Rows are points. Each copy is the shape, with its points in the same order, turned, moved and blurred by noise. Some copies are also mirrored. Which?

Shape (6 x 2)
3.6, -5.3
-3.7, -7.1
-3.8, 4.8
0.0, 5.1
1.3, -0.1
5.0, 3.6
Copy 1 (6 x 2)
-7.6, 0.2
-7.3, -7.3
4.7, -3.9
3.6, 0.1
-2.0, -0.4
0.8, 4.2
Copy 1 is: mirrored
Copy 2 (6 x 2)
4.6, -5.0
-2.0, -8.3
-4.4, 3.4
-1.0, 4.4
1.5, -0.6
4.6, 3.9
Copy 2 is: only turned

Shape (9 x 4)
-3.1, 6.3, -2.0, -2.5
6.6, 5.8, -3.4, 4.5
6.2, -5.4, -3.7, 1.7
-4.0, 3.7, 0.6, 2.3
-2.2, 0.3, 0.2, -2.2
-5.5, -4.8, 0.4, 2.7
-4.2, -4.4, 5.6, 3.6
3.7, -4.4, 0.8, -4.4
1.4, 6.3, 5.8, 2.3
Copy 1 (9 x 4)
-3.6, 5.4, -0.7, -6.6
-0.3, 7.9, -3.5, 3.3
3.6, -3.6, -4.8, 5.0
-6.0, 3.1, 2.4, -1.8
-0.9, 0.3, 2.0, -3.4
-5.4, -6.1, 2.3, 0.0
-3.5, -4.1, 7.2, 2.0
5.5, -2.7, 0.7, -1.9
-1.6, 8.0, 6.0, 1.3
Copy 1 is: only turned
Copy 2 (9 x 4)
-3.9, 5.7, -3.2, -2.9
1.1, 6.5, -6.6, 7.6
5.7, -3.6, -3.3, 5.5
-1.9, 6.0, 2.1, 0.3
-2.0, 0.4, 0.1, -0.9
3.1, 0.1, 6.4, -1.1
0.0, -0.4, 8.7, 2.6
-1.1, -6.1, -2.4, 2.3
-6.5, 5.4, 0.9, 6.0
Copy 2 is: mirrored
Copy 3 (9 x 4)
-2.1, 2.8, 2.6, -5.3
6.4, -2.9, 7.9, -1.7
1.0, -11.5, 1.1, 0.4
-3.5, 1.7, 5.0, 0.7
-3.7, -1.0, -0.7, -0.8
-8.1, -3.8, 1.7, 4.2
-5.9, -1.1, -1.8, 7.3
0.1, -6.9, -5.3, -1.7
4.6, 3.4, 3.3, 2.9
Copy 3 is: mirrored
Copy 4 (9 x 4)
-3.5, 2.5, -1.4, 1.1
6.6, 5.0, -7.3, 2.5
8.6, -6.2, -6.3, 1.0
-0.8, 0.9, -0.4, 6.4
-0.2, -2.7, 0.4, 1.8
0.4, -7.5, -0.2, 8.2
3.4, -5.9, 3.7, 9.0
5.6, -6.2, 0.4, -2.4
4.4, 5.3, 3.0, 4.6
Copy 4 is: only turned

Shape (10 x 6)
4.2, 7.7, -1.3, 5.5, -5.6, 1.6
1.6, -2.8, 2.7, -1.7, -5.7, 2.0
-0.6, -2.4, -2.1, 4.8, -3.2, 0.4
3.5, -2.5, -2.7, -5.4, 9.7, 4.1
3.8, 5.4, 0.5, 7.1, -0.3, 3.9
-1.0, -2.3, -2.4, 2.9, 11.0, -7.6
-1.1, 2.9, 3.0, 3.0, -2.3, 0.1
-5.3, 0.7, 2.6, 5.3, -2.8, -0.6
-5.5, 0.1, 4.7, 1.8, -1.2, -7.4
-1.8, 1.1, -3.1, -8.1, 4.0, 2.6
Copy 1 (10 x 6)
4.0, 10.5, -6.1, 0.5, 2.2, -0.7
-1.0, 4.8, 4.4, 3.9, 0.5, -1.1
-2.0, 1.5, -3.3, 1.7, 2.3, -0.9
7.0, -6.7, 5.4, -1.9, 3.7, 4.7
5.7, 6.5, -4.3, 4.6, 2.1, 2.1
6.1, -9.6, -3.6, -1.2, -3.9, -2.1
2.2, 4.7, -2.4, 2.6, -4.2, 1.1
-2.5, 2.2, -4.3, 3.3, -5.5, 0.8
-2.0, 0.3, -2.2, 1.3, -9.8, -3.0
1.6, -0.2, 7.6, -5.4, -1.4, 4.2
Copy 1 is: mirrored
Copy 2 (10 x 6)
-3.8, 4.9, 0.5, 1.4, -10.1, 3.7
0.8, -0.8, 0.5, -0.7, 0.4, 6.8
-1.7, -3.8, -0.1, 1.3, -4.8, 0.8
8.5, 3.0, 3.3, -2.2, 2.1, -7.4
-0.1, 3.5, 5.0, 3.2, -9.5, 0.5
-2.4, -0.8, 3.0, 4.7, 2.4, -13.1
-4.0, 0.6, 5.4, 1.0, -3.0, 2.1
-5.7, -4.6, 5.9, 0.3, -4.1, 1.6
-9.8, -2.9, 5.0, 1.4, 2.8, 0.2
2.6, 3.2, 3.4, -8.4, 2.3, -4.7
Copy 2 is: mirrored

Shape (12 x 8)
2.4, 3.9, 0.0, -1.9, 2.2, -1.6, -0.7, -3.0
-4.6, -2.0, -6.3, -4.5, 0.1, -6.1, 1.4, 5.8
-8.6, -3.4, 0.3, -0.2, -1.2, -1.1, -0.1, 2.9
-3.3, -0.5, 0.3, -0.3, 4.3, -6.0, 4.0, 2.0
5.3, -1.6, 0.4, -0.4, 1.9, 1.4, 5.0, -7.2
-0.4, 0.6, -3.6, -1.0, -2.0, -3.6, 6.3, 0.0
-1.1, -6.1, 1.9, 8.6, -0.1, 4.0, -3.5, 12.3
1.5, -2.3, 1.0, 9.8, -2.6, 4.4, -5.2, 0.3
-0.4, -3.3, 0.0, 11.0, -0.2, 1.7, -2.5, 2.7
2.8, -1.3, -4.2, -0.2, 5.8, 3.0, 1.7, -5.9
2.7, -6.3, 4.9, 1.7, -5.7, -1.7, -4.6, -0.3
5.2, 5.0, 1.0, -4.3, 0.8, 4.6, 5.0, -9.4
Copy 1 (12 x 8)
0.1, -0.8, -3.2, -0.3, 1.9, -4.9, 3.9, -2.3
-6.7, -5.4, -9.3, -4.5, -3.0, -3.9, -3.0, 3.1
-6.9, -0.6, -2.8, -0.7, -7.9, -2.7, -3.8, 0.4
-4.2, -2.8, -4.3, -0.8, -4.1, -3.6, 4.2, 4.6
4.7, 1.2, -3.4, 2.1, 1.5, 2.9, 4.4, -1.9
-2.3, -6.6, -4.8, -1.3, -1.3, 1.9, 1.2, 0.0
-9.5, 1.9, 2.2, 6.5, 1.0, -0.9, -9.5, 10.3
-3.2, 0.5, 3.4, 9.7, 2.4, -2.0, -7.1, -0.1
-4.7, -0.6, 0.9, 11.1, -0.2, -1.4, -4.8, 3.3
-0.8, 2.9, -8.2, 4.3, 2.6, 0.7, 4.3, -1.6
4.6, -0.5, 2.8, 1.5, -1.4, -4.2, -7.9, 2.1
3.2, 2.9, -2.3, -1.5, 3.7, 4.8, 6.8, -7.6
Copy 1 is: mirrored
Copy 2 (12 x 8)
1.2, 0.7, 2.5, -4.5, 0.0, -2.4, -2.6, -1.6
0.1, -4.4, -7.7, -2.2, 1.6, -4.6, -2.3, 8.6
-5.6, -3.0, -5.0, 2.6, -0.5, -0.4, 1.4, 5.3
-1.3, -3.3, 1.7, -1.1, 2.7, -4.9, 2.3, 7.0
7.0, -0.4, 3.9, 0.3, 0.1, -0.8, 1.9, -3.7
4.0, -2.6, -3.9, -4.0, 1.1, -3.1, 3.9, 2.8
-5.6, 3.7, -5.4, 4.1, 11.4, 8.3, 0.0, 5.9
-4.3, 0.2, -1.9, 1.5, 7.7, 7.9, 0.2, -5.5
-4.7, -1.4, -2.2, 2.3, 9.9, 5.4, 2.0, -1.8
5.1, -0.9, 1.8, 3.1, 2.9, -4.2, -2.6, -4.6
-1.1, -3.7, -0.3, -0.5, -0.2, 11.0, -0.5, 1.3
7.2, 5.0, 3.9, -2.4, -4.7, -3.3, 1.1, -7.4
Copy 2 is: mirrored
Copy 3 (12 x 8)
-4.2, 5.4, 0.6, -2.8, 0.4, -1.9, -2.1, -1.5
-6.3, -5.0, 6.3, -7.9, 1.3, -3.7, 3.7, 3.5
-3.1, -5.2, 1.7, -6.5, 4.3, 4.8, 3.0, 3.2
-5.7, 1.8, 3.4, -5.4, 2.8, -0.2, 7.1, -0.4
-0.9, 7.2, 5.8, -4.3, -2.9, 3.4, -2.2, -6.2
-3.3, -1.0, 4.0, -6.1, -4.6, -1.0, 3.0, -1.2
7.9, -2.8, 5.2, 1.8, 6.6, 2.8, 3.9, 10.1
3.3, 0.7, 2.3, 5.8, 2.1, 6.5, -2.9, 4.6
1.9, 0.1, 3.9, 5.4, 1.8, 6.2, 2.3, 5.5
-4.8, 8.2, 7.4, -4.4, -1.1, 3.5, -3.0, -0.4
2.3, -4.6, 2.8, 1.6, 6.0, 2.9, -3.1, -4.2
-1.8, 9.5, 0.9, -7.6, -5.2, 2.2, -6.0, -6.5
Copy 3 is: mirrored
